Each row is a point. The points of each table are mixes of a few directions, plus a little noise. How many directions does each table use, and how many do they share? Where both have some left over, give the other angles between the two spaces (their principal angles), to ten degrees, smallest first.
In the rows, 128 means zero.

First:
[[124 130 124]
 [ 90 146  85]
 [144 121 146]
 [194  96 202]
 [ 93 145  89]
 [123 130 123]
 [128 128 128]]
Second, 7 rows:
[[ 83 182 105]
 [123 124 116]
 [128 136 135]
 [172  75 150]
 [126 126 123]
 [130 173 170]
 [135  81  97]]
Directions: first 1, second 2, shared 1

First:
[[113 123 128 143 106 122 104 139]
 [157 164 105  82 114 153 200 107]
 [135 114 131 160 148 173 114 119]
 [111 137 114 124 113 121 133 134]
 [101 128 115 148  99 130 107 141]
 [190  80 195 160 158 139  74 119]
 [ 88 149 107  79 158  58 164 137]]
Second (8 x 8):
[[ 80 142  87 158  76 156 115 143]
 [121 134 118 117 158 127 149 122]
 [222 106 193  94 190 119 147  97]
 [ 88 129 121 119 134  74 116 146]
 [123 134 114 138 117 156 134 125]
 [165 113 155 160  53 159  83 134]
 [146 123 143 118 145 119 131 123]
 [ 78 143  93 121 151 114 148 134]]
Directions: first 4, second 3, shared 3

First, 10 rows:
[[140 145 122 117 128 150 167 135 125  86 106 116]
 [108 100 138 146 127  93  67 116 133 194 163 147]
 [103  92 141 151 127  83  49 113 134 213 173 153]
 [114 109 135 141 128 104  85 120 132 174 153 141]
 [144 151 120 114 129 156 178 138 124  75 100 112]
 [150 159 117 108 129 166 196 141 123  55  89 106]
 [142 148 121 116 129 152 171 136 124  81 103 114]
 [117 112 134 138 127 108  93 121 131 165 148 139]
 [150 159 117 108 129 167 197 141 123  54  89 106]
 [112 106 136 143 127 100  78 119 132 181 156 144]]
Second (11 x 12):
[[ 99 159 115 135  85 109  92 109 143 138 147 182]
 [160 125 104  69 149 139 187 174  96 105  83  49]
 [141 113 126 145 122 124 139 124 127 125 110 140]
 [121 139 177 135 194 186 138 120 143  89 171  90]
 [120 124 123  90 145 117 113 150 115 158 143  85]
 [149 116 121 134 123 128 155 132 121 116  98 126]
 [166 124 111 142 109 141 192 131 120  78  65 138]
 [124 101 112 154  89  79  90 116 128 181 120 177]
 [103 149 148  94 169 150 107 138 132 133 179  83]
 [118 115 156 206 111 126  96  79 158 132 148 210]
 [109 142 114 104 114 109 101 134 126 154 144 128]]
Directions: first 1, second 4, shared 1

First (11 x 20):
[[100 103 121 100 155  96 138 153 129 111 144 121 167 121 179 127 130  84
  125 134]
 [144 133 121 154  93 113  85 108 134 183 134 130  91 155 121 180 136 198
   97 119]
 [168 158  89 145 135 127 132  96 114 141 138  99 133 180  64 142 164 163
  112 106]
 [146 129 158 164  75 140 102 103 120 171  94 168  30 135 101 178 123 206
  136 122]
 [171 154 152 155 150 152 181 127 115 100 100 140  80 121  73  91 135 122
  187  98]
 [111 119 110 104 140 141 126 119 119 113 134 119 153 126 124 126 121 114
  117 151]
 [127 132 117 106 179 157 139 140 144  94 153 104 172  88 132  70  97  84
  132 149]
 [ 78 111 105  78 130 137 135 126 113  87 132 116 210 130 144 111 130  67
  109 163]
 [110 146 161 145  50 150 100 130 151 142 108 148 145 119 139 110 121 131
  114 132]
 [102 116 168 125  97 154 116 137 138 123 105 162 106  85 153 114  93 121
  142 151]
 [152 106 106 131 204  40 154 166 131 141 168 103 122 149 179 159 158 118
  136  85]]
Second, 8 rows:
[[152 120 121 138 134 127 111 146 148 137  88 137  99 107 118 142 142  95
  162 136]
 [ 94 140 137 114 120 130 152 103  99 115 185 116 169 158 142 107 107 176
   79 117]
 [135 126 126 131 129 127 123 133 134 131 117 131 120 122 126 132 132 119
  137 130]
 [162 117 119 141 136 127 104 152 157 141  73 140  88  99 115 148 148  81
  175 139]
 [ 72 147 144 106 115 130 168  88  81 106 220 108 194 176 150  96  95 205
   50 110]
 [ 83 143 141 110 117 130 160  96  91 110 202 112 181 167 146 102 101 190
   66 113]
 [166 115 117 143 137 126 101 155 160 143  66 142  83  96 112 150 150  76
  181 141]
 [161 117 119 141 136 126 105 152 155 141  74 140  90 100 115 147 147  83
  174 138]]
Directions: first 6, second 1, shared 0; angles 60

First (9 x 32):
[[118  66 159 188  59 176 168 124  61 196 151 140  69 170 138 206  84 150
  149 141 147 166  60  94 134 157  45 139 145  72 142  64]
 [127 118 132 137 118 135 135 128 118 139 133 129 119 133 129 140 123 133
  132 129 130 134 119 123 129 134 116 131 130 119 131 118]
 [133 162 111  96 166 101 105 129 165  91 116 121 160 104 122  85 153 116
  116 122 118 108 164 146 125 111 173 123 118 159 120 163]
 [137 187  97  70 193  83  89 130 192  64 106 116 184  87 119  53 170 107
  106 116 109  92 193 160 123  99 205 118 111 180 115 188]
 [137 180 103  78 185  86  95 131 184  73 109 118 177  94 120  65 164 109
  110 119 110  96 182 156 123 103 194 120 114 174 116 181]
 [125 104 139 151 101 147 145 127 102 155 136 132 105 144 131 158 111 137
  136 131 135 144 102 116 130 140  97 132 133 105 133 104]
 [120  73 156 181  67 172 165 125  69 190 148 138  76 165 137 197  89 148
  147 140 144 162  67  97 134 155  58 137 144  78 140  70]
 [127 128 127 127 128 128 128 128 129 128 128 129 127 126 128 127 129 127
  128 129 128 128 130 129 128 128 129 128 128 129 128 128]
 [129 134 125 123 134 124 124 128 134 121 126 128 134 124 127 121 133 126
  126 128 127 126 135 131 126 125 136 128 125 133 126 135]]
Second (8 x 32):
[[102 162 150 122 158 174  81 121 119 118 115 179 118 124  87 156 104 183
  167 100 121 106 112 156  94 137 133  65 194 148  86 119]
 [ 84 138  87 155  91 131 119 154 122 114 123 137 116 118 122 118 130  98
  128 128 145 123 123 110 138 130 136  94 120 107 143 159]
 [ 76 140 157 119 146 147 116  96 130 103 124 169 139 104 119 157 116 154
  134  86 128 119 104 137 119 123 123  59 135 147 133 109]
 [195  77  32 160 103  11 152 185 159 173 148  47 104 149 194  30 119  90
   38 154 142 219 210 100 125 169  71 202  93  72 144 135]
 [136 116 141 117 144 110 137 112 139 130 135 125 136 123 144 127 123 140
  112 113 122 143 134 133 124 132 112 128 118 136 132 105]
 [158 132 160 107 112 178 143 131 117 121 142 131 134 132 117 162 149 109
  195 137  85  72 100 148 153 121 169 160 105 168 118 113]
 [124 120 122 132 136 102 132 121 134 133 125 119 131 127 139 115 124 132
   95 127 144 152 140 118 123 127 111 128 126 114 138 130]
 [150 140 175 112 134 170 143 105 103 134 112 117 146 146 102 160 158 120
  153 178 138  90 102 122 147  86 169 188 132 132 130 154]]
Directions: first 1, second 5, shared 0; angles 90

First, 11 rows:
[[154 152 116 126 140 112 102  97 113 138 125 106 128 169 143 131 162 108
  109 147  96 148 121 139 112 141 173 117 155 115 129 147]
 [122  86 119 152 138 117 156 112 144  60 124  72 123  52  99 118  80 130
  155 122 154  45 110 138 140  99  77 189 155 123 158 110]
 [ 82 106  75 107 163 113 140 114 147  80 131 131 105 103 111 123  89 151
  162  83 141  71 158 145 136 115 127 133 169 102 148 171]
 [121 131  96 123 155 113 119 110 133 145 136 128 137 144 124 125 131 121
  124 125 114 130 126 146 124 152 147 103 137 124 123 150]
 [117 114 125 120 117 124 155 121 119  52 115 125  97  96 136 141 108 153
  154  89 141  77 159 113 136  66 111 188 171 105 157 139]
 [ 98  97 105 170 139  94 183 107  91  98 152 127 131  76 118 157 114 128
  123 115 136 113 148 145  98 130  99 122 109  79 156 152]
 [124 102 103 152 128  94 193  96  94  84 136 131 146  87 142 166 121 136
  126  84 119  89 146 128 126  83  90 180 150 113 147 139]
 [149 162 180 122  98 160  89 168 125 196 126 156 130 179 139 120 165 118
  104 171 125 209 118 110 120 162 155  79  75 148  99 104]
 [146 147 143 114 115 148 118 154 140 216 132 175 175 170 144 126 151 122
  104 131 111 182 107 115 149 153 125 100  85 191  77  98]
 [163 156 177 116 106 165  76 162 154 184 115 121 136 167 128  99 148 113
  116 176 127 172  90 114 141 155 145 109 100 175  97  83]
 [133 156 171 105 110 166  75 169 147 155 117 136  99 165 124 100 140 129
  131 165 143 171 125 114 127 152 161  90 103 134 116 116]]
Second (10 x 32):
[[109 136 100 173 146  97 115 129  97 140 142  99 116 120 169 120 121 121
   58 144 107  80 130 155 100 124 135 109  90  80 148 134]
 [135 117 143 105 125 131 141 127 143 120 127 142 137 123 101 142 130 126
  163 115 144 153 132 114 135 128 127 142 142 154 113 136]
 [110 118 176  92 146  50 192 158 143  62 116 141 175  98  91 190 136  95
  178  94 166 182  47 126  51 188 161 162 131 154 127 213]
 [135 120 110 139 128 151 107 115 123 155 143 126 111 127 127 116 121 137
  113 133 121 110 178 122 159  93 116 122 122 125 116 104]
 [141 116  71 175 127 187  64  95 104 206 168 111  79 133 151  82 110 151
   60 152  97  61 249 127 199  42  98  99 105  98 112  58]
 [126 146 144 114 117 125 142 139 136 102 102 132 141 144 136 129 136 129
  150 130 129 148  74 133 112 166 134 130 144 135 144 134]
 [115 132  90 178 145 115 102 122  96 156 151  99 106 120 168 111 117 126
   49 147 103  70 161 150 119 103 127 104  88  77 142 119]
 [129 132 140 115 123 126 138 133 137 115 117 134 137 132 122 133 134 128
  148 124 132 145 104 126 122 146 131 134 139 138 131 134]
 [144 141 135 110 104 171 117 122 141 130 107 140 124 155 131 107 136 145
  156 136 123 142 120 121 160 134 116 124 156 145 129  96]
 [137 121 170  77 117 127 161 138 159  94 108 156 156 126  85 157 138 122
  204 104 157 188  93 107 124 156 134 155 161 176 113 152]]
Directions: first 6, second 3, shared 0; angles 40, 60, 90
